Rows are points. To make a cloud, some directions were put in groups of two or more. Within a group, all points are equally far from the middle, so they leave a hole (a ring in 2 directions, a hollow ball in 3). The other directions are filled evenly. Then the cloud was stretched, turned, moved and blurred a little. How many holes are there, and how many directions does each take, smallest first?
In the rows, 128 means zero.

Cloud (13 x 2):
[[155 118]
 [181 137]
 [ 62 146]
 [152  55]
 [105 110]
 [ 77 132]
 [123 201]
 [ 54 126]
 [194 134]
 [131 138]
 [177  96]
 [ 56 134]
 [194 145]]
Holes: 0

Cloud (28 x 4):
[[193  87 150 174]
 [123  81  58 130]
 [141 199 124 184]
 [200  80 147  89]
 [127 154 196  99]
 [190 128 167 170]
 [186 152 106  99]
 [192 152 141 164]
 [180  67 124  73]
 [167 125 154 199]
 [131  75 147 189]
 [132 164 202 135]
 [110 135 121  61]
 [186  62 163 159]
 [151 121 107 208]
 [156  92 136 203]
 [118 124  48 154]
 [102 129 188 130]
 [119  78  87 182]
 [148 120  73  77]
 [139 157  80  78]
 [182  69 153 176]
 [ 78 107  98 142]
 [151  54  96  84]
 [115  74 114  77]
 [172  94 200 105]
 [144 140 118  54]
 [100 214 140 126]]
Holes: 1 (4)

Cloud, 56 rows:
[[139  93 160 124  66 138]
 [182 138  64 136  90 141]
 [156  37 128 129 165 100]
 [173 116  90  70  89  67]
 [137 201 112 117 204 136]
 [109 146 199 135 194 153]
 [ 99  81 177 137 148  46]
 [ 94  98 183  50 154 135]
 [195 149 123 179 167 172]
 [111 143  62 141 197 147]
 [105 192  86 191 171 162]
 [ 71 172 118  83 140 126]
 [154 213 109 137 112 102]
 [151 156  59 139  73 146]
 [156 138 184  66 143 176]
 [178  69  93 134 163  91]
 [164 205 111 105 110 127]
 [152 151  66  96 150 194]
 [130  92 166 127 226 146]
 [ 91 150 107 204 104  48]
 [178 199 132 160 188 152]
 [ 89 174 146 216 140 145]
 [186  91 138 135 102 160]
 [176  41 116 116 130 104]
 [159 112  49 170 121  86]
 [160 101 169 101 146  46]
 [133 179  77 218 120  94]
 [132  56 155 142 188  85]
 [100 168 178 193 119 118]
 [122  62 149  83 168 187]
 [ 96 104 183 127 210 123]
 [ 92 143 100 132  92 184]
 [ 68 188 143 132 149 133]
 [ 72 140 125  83 115 161]
 [157 173 134 111 227 143]
 [ 68  67  81  90 117 116]
 [134  84 175  28 170 103]
 [101 113 131 157 115 199]
 [182 118 164  92  90 109]
 [105 153 182 125  94 143]
 [ 69 109 178 105 179  95]
 [110  71 115 175  66 117]
 [132 166  59 159 141 189]
 [127 129  61 126  49  93]
 [147 112  91  39 128  59]
 [137 172  73 122  69 144]
 [ 85 132  81 140 134 189]
 [143 107  84  32 131  71]
 [198 110  81 141 107 131]
 [ 87  58 130 179 142  74]
 [168  51 131  50 114  86]
 [174 187 134  70 145 159]
 [135 106 153 171 141 201]
 [ 89  98 155 118  72  47]
 [105 127 177 177 101  63]
 [138 191  92 153 206 157]]
Holes: 3 (2, 2, 2)

Cloud:
[[128 138 113 140  97 177 130 103  63]
 [165 127 175 199 122 134 173  94 143]
 [ 81 173 135  58  91 175 155 191 101]
 [ 79 121 128 153  96 138 125 195  64]
 [111 195 133 133 114 159 158 142  62]
 [106 176 181 164 169 106 106 116 124]
 [183 155 142 106 139 122 185  96 142]
 [143 149  50  65  97 174 159 146 130]
 [107 162 142 108 101 207 111 163  73]
 [132 151 111 150  41 126 165 175 139]
 [186 143 162 124  96  93 117 138  49]
 [ 31 134 112  93  85  60 117 171  76]
 [165 103 120 121 136 142 147 105 131]
 [139 179  68  78  99 123 164 101 170]
 [ 52 117 150 141  86 109  96 203  65]
 [ 90  93 128 114 130 118 152  70 135]
 [187 137 148 158 110 183 135 106 136]
 [160 174  71 174 106 156 136 119 102]
 [154 125 197 147 117 151  99 116  83]
 [ 81 184 143 111  81 175  61 163 121]
 [164 198  89 132 135 222 169  95 107]
 [ 52 149 148 104 101 134  87 148 116]
 [156 132  81 135 106 159 154 106 141]
 [138 131  77 153 106 167 139  58 101]
 [119 146 237 114 120 102  97 155 158]
 [107 135 184 131 109 176 106 150 135]
 [105 108 125 151  87 211 188 125 132]
 [155 118  49 116 130 186 112 105 141]
 [ 67 134 123 132 104  82 162 190  97]
 [ 66 122 157 141  27 124 119  69  74]
 [ 98 125  96 174 127 135 178 122  85]
 [113 107  77 126  91 153 186 108 142]
 [189 159  69 105 156 128 157 118 105]
 [138 150 202  86 112 159 150 113 153]
 [107 160 185 136 160 112 100  91  82]
 [ 72 153 162 112 119  69 135  76 117]
 [132 173 144  76  74 140 109  99 123]
 [ 41 184 100  64  80  93 129 154  89]
 [ 72 174 139 130 123  96 137 194  89]
 [ 69 150 131 100 111 127 158 195  65]
 [174 124  91  79 156 148 164 106 100]
 [174 204 140 189 188 153 123  71 118]
 [192 143 120 120 134  72 107  82 154]
 [ 81 122 122 116  53 115 142  93  84]
 [ 31 164 120  87  84 159 163 135  77]
 [ 74 150  74 150 127 116 165 136 121]
 [199  85 121 117 189 161 153 113 118]
 [117 119  82 153 157  86 181  78  99]
 [ 39 121  90 108  98 131 111 148 118]
 [120  99 129 126 111 151 177 133 101]
 [173 131 124 134 162  46 101  94 211]
 [113 104 148  47  65 115 122  76 116]
 [ 67 115 113  50  94 147 152  90  99]
 [112 153  66  93 107 113  97 135 111]
 [128 153 127 110 145 206 171  86  83]
 [177  66 153 103 125 151 221  88 117]
 [166  65 127  97 141 129  97  48 156]
 [ 70 103 223 110  74 119 141  86 120]
 [ 93 107 153  43  58 115 188 123  96]
 [125  84  80 117  42 160 147 110 111]
 [145 151 131  84 104 151 191 128  78]
 [ 94 115 156  59  71  63 112 143 129]
 [ 35 181 157 104 110  96 109 134 117]
 [179 213 173 118 167 141 135  95  96]
 [ 81 148 156 122  96 159  77 157  98]
 [121  65  80 124  52 158 170  46 116]
 [105 100  93 110  25  68 105  91  58]
 [ 79 108 114 145  63  79 165 121 159]
 [ 93 118 147 123  81 209 148 126  53]
 [ 99 122 126 105  99  90 132 177  35]
 [122 146 190  75  40 172 125 150 138]
 [178 127 139 136 136 158 107 150 122]
 [ 62 149 213 148 161  73 106  67 137]
 [161 150 190 127 117  97 162  93 153]
 [ 84 176 123 159 155 131 120 153 115]
 [ 68 166 149  99  70 168 101 145 139]
 [ 29 129 134  95  72 155 126 106 114]
 [138 119 145 149 116  60 152  64 123]
 [156 122 143  57 127 148  60  97 119]
 [109 174 131 130 104  99 154  91 129]
 [105 123 131  95 130 183 185  74  77]
 [ 89 151 148 159 127 144 137 138  54]
 [181 163 148 110 156  80 145 111 149]
 [121 131 107 111   7  83  81 143  82]
 [ 83 116 189  75 123 133 133  77 153]
 [104 146 192 121  88 128  57  64 101]
 [ 88 131 216  75 100 127 124  32 124]
 [108  95 121 107  94 195 169 117  31]
 [151 148  96 142 146 106  70  62 123]
 [137 165 151  29 128 124 142  99  72]
 [124  81  85 101  79 107 197  63 122]
 [ 68 139  99 164 160  86 105 118 134]
 [121 185 199 146 151 132 136 145 148]
 [153 101 150 123 189 102 117 119 153]
 [160 144  71  93  62 163 228 109 132]
 [134 163 139  98 167 189 170 132 113]
 [ 77 154  96 115  45 183 106  82 134]
 [118 114 125 148 118 114 175 127 131]]
Holes: 0

Cloud (90 x 9):
[[115 157 135 109 169  82 146 163  55]
 [ 83 201  79 114  92 249 174 112 153]
 [111 118  95 140 105  92  99 136  56]
 [109 139 204 106 144 160 142 148  79]
 [124 117  89  73  53 184 138 139 116]
 [ 79  87 140 147  67 158 131 112 109]
 [161  81 172 135 149 111  81 151  64]
 [134 143 195 137  71 218 133 149  89]
 [147  35 125 151 119  77 137 125  41]
 [106 114 146  97 160 144  76 150 125]
 [ 23 136  86  27  79 140 160  87 116]
 [134 119 113  95 185 114 175 162  85]
 [ 97  62 213  66 125 116  87 148  84]
 [156 196  96 140  51 145  87 152  49]
 [145  46 165 148 151 114  96 194  80]
 [100 116 211 119  38 165 104 139  81]
 [127  65 112 161 104 133  65 172 156]
 [154 147 163 100 104 188 150 132 121]
 [ 56 117  76 112 126 175 158 202 139]
 [108 195  68 129 109 230 118 210 125]
 [179  58  89 153  93  92  79 107  76]
 [117 130  80 193 124 192 173 174 105]
 [101 114 142  83 138 152 159 131 124]
 [127  52 137 132 118 151 150  93 124]
 [125 140 143 161 176 131 182 131 114]
 [141 219 119 147 124 190 164 169  96]
 [ 95 137 165 164 150 108 167  75  90]
 [154 106 114 206 193 112  85 141  96]
 [175 110  86  60  66  79 127 118  68]
 [ 44 140  96  37 131 128 104 113 174]
 [151 134  86 214  93 155 162 112  81]
 [ 53 183  79 100  77 189 130 135  90]
 [134  64 106 154 152  71 165 100  78]
 [124  44 118  86 134 144 175  96 146]
 [137 181 120 185 126 105 179  78  47]
 [105 129 143  98 107 189  94 129 159]
 [107  96 195  70  99 175  72 152  79]
 [111 139 186 176 163 104  75 131 116]
 [139  98 155 131 208  85 135 135 134]
 [198 127 101 106 181 130 133 119  73]
 [180 101 193 153 182  65 146 104  59]
 [ 87  98 159 130 189  62 103  76 131]
 [144  87  93 122  85 214 153 151 152]
 [ 73  78  93  67  77 186 114 121  43]
 [126  66 107 146  95 152  66 112 172]
 [ 72 119 148  78 163 136 185  67 136]
 [144 136 112 193 133  87 158  49 179]
 [171  97  91 159 130 141 124 164  79]
 [138 138 186 168 105 183 143 150 130]
 [ 93 138  94 118  66 153 134  85 126]
 [ 76 148 139 132 166 131 165 152  85]
 [141  78 183  35 125 104  33 118  99]
 [122 133 107 152 195 189 177 183  84]
 [112 135 132 144 113 194  88 154 227]
 [144  99 119 144 156 160 170 226 158]
 [160  87 134 126 124 112 180 134  68]
 [126 138 177 102 122 172 114 123  37]
 [174 130 151 132  63 193 169 184  75]
 [ 56  96 157  95  75 103  86  51 142]
 [123 170  89 140  36 170 129 111  67]
 [ 64 138  48 121  54 210 120 143 123]
 [140  87 145 143 124 124  89 156  30]
 [ 53 127 102  89 167 119 133  76 202]
 [228 106 128 164 112 163 106 160 123]
 [ 56  70 181 101 103 103  98 118 165]
 [ 89 215  70  89  21 195 114 121  89]
 [112 123  71 105  76  98 102 107 154]
 [ 92 115 119 167 158 161  96 152 144]
 [ 63  88  94  64  77 146 175 106 121]
 [194 111  94  99 100 108 149 201  78]
 [151  83 121 153 170  99  52 168  73]
 [207 109 150 229 107  87 121 187  47]
 [ 96  90 176 110  73 116 126 108  93]
 [141  42 159  39 117 131 143 136 108]
 [133  48 167 147 140 149 101 112  52]
 [132  82 119 139 146 198 107 225 129]
 [138 202  69 142  57 111 182 136  70]
 [195 210 100 123 110 115 155 198  81]
 [ 95  76 146  79 142 108  96  31 168]
 [ 30 168  75 108  97 171 128 171 113]
 [ 61 134 115 116 105 132 124 122 113]
 [154 173  80 168 108 238 179 200 122]
 [111  39 135 115 134 122 122  36 170]
 [ 95 145 156 136 119 104  45 146  99]
 [149 160 143 205  96 116 179 142  63]
 [141  67 138 221  84 195 113 132 127]
 [178 117 120 140 158  86 143 180  87]
 [133 123 186 108 162 180 106 130 123]
 [ 20  75 118 120 131 182 142  68 122]
 [ 46  98 142  99 105 129 143  33 128]]
Holes: 0
